Each row of a before or after table is a point. One or more steps were done to the points. Then noise was added and the rows were shuffled. The steps act on how far a point lies along the listed directions, d1 being the first. Write out the steps. A step turns or swaps two directions, mirrors them in a line or flattens them onto one, adds a multiple of one to another, or multiplies one. Angles are multiples of 10 degrees, from the lower direction toward the higher: turns from -170 to 170, lines from 10 to 170 but not 90. Use the fewest steps. Two steps may share a direction if one is a turn and the other turns, adds or multiplies; they go together, in the order done. Otherwise the lowest direction goes first.

Directions:
(1): [ 2.1 -3.9  5.5]
(2): [ 0.2 -5.7 -4.1]
(3): [-6.7 -1.4  1.6]
Before, 8 rows:
[[-0.4 -3.5 -4.6]
 [-0.5 -2.4  2.6]
 [ 2.8 -6.1 -7.2]
 [ 4.2  3.4  3.9]
 [ 6.0  0.1 -0.4]
 [ 0.3 -5.4  7.3]
 [-3.7  0.4  4.7]
 [-0.9 -0.5  0.5]]
After, 8 rows:
[[ -3.7   3.8   6.2]
 [ -2.3  -3.7   4.3]
 [ -3.1   1.2  -2.1]
 [  0.8 -11.8  -4.1]
 [ -8.1   2.8  -3.8]
 [ -0.1   0.2  -1.1]
 [  2.2  -6.4  -3.7]
 [ -1.7   6.4  -1.4]]
Steps: turn d1 and d3 by 120 degrees; multiply d2 by 1.3

Directions:
(1): [ 3.7  3.5 -0.6  6.0 -5.2 -3.4  5.3 -1.8]
(2): [ 4.6 -1.3 -0.6  2.1 -2.2  9.9 -0.4  0.4]
Before, 9 rows:
[[ -2.6   0.1   1.7  -3.2   0.9   0.5  -5.3   0.9]
 [ -4.9   0.7   1.4  -2.1   2.6  -0.5  -2.9  -2.2]
 [  3.4  -5.3   1.0  -1.2   0.9   9.6  -0.8  -1.3]
 [ -1.7   0.7  -2.1   0.2   3.8   1.6  -2.0   1.3]
 [ -6.1  -3.3  -1.3  -2.3   4.0  -6.2  -0.9   2.5]
 [  3.5   4.3   0.1   4.4  -0.4   0.4   3.7  -2.3]
 [ -0.5   1.3  -0.5  -0.9   6.0  -2.8   0.2   2.1]
 [  5.7   5.9  -1.0  12.1 -11.0  -9.3  10.5  -3.8]
 [ -2.5   1.6  -1.8   3.9  -3.6  -7.7   4.0  -4.1]]
After, 9 rows:
[[-5.3  1.1  1.6 -2.2  2.4 -2.2 -2.6 -2.5]
 [ 3.8  2.2  0.0  2.8  1.0  5.7  1.2 -1.2]
 [-1.2 -4.7 -1.7 -1.5 -0.1  9.1 -3.3 -1.2]
 [-5.9 -4.6 -1.4 -3.4  5.0 -2.1 -2.7  3.2]
 [-0.8  0.8 -0.5 -1.8  6.6 -1.3 -0.5  2.1]
 [ 7.7 -4.4 -1.1  3.5 -4.4 20.7 -2.6  0.8]
 [-2.6  2.1  1.9 -1.6  0.0 -4.6 -2.9 -0.1]
 [-1.6  2.1 -2.4  1.4  3.1 -2.6  0.0  0.5]
 [ 2.6  0.7  1.4  3.5 -2.8 -7.0  6.7 -4.1]]
Steps: swap d1 and d2
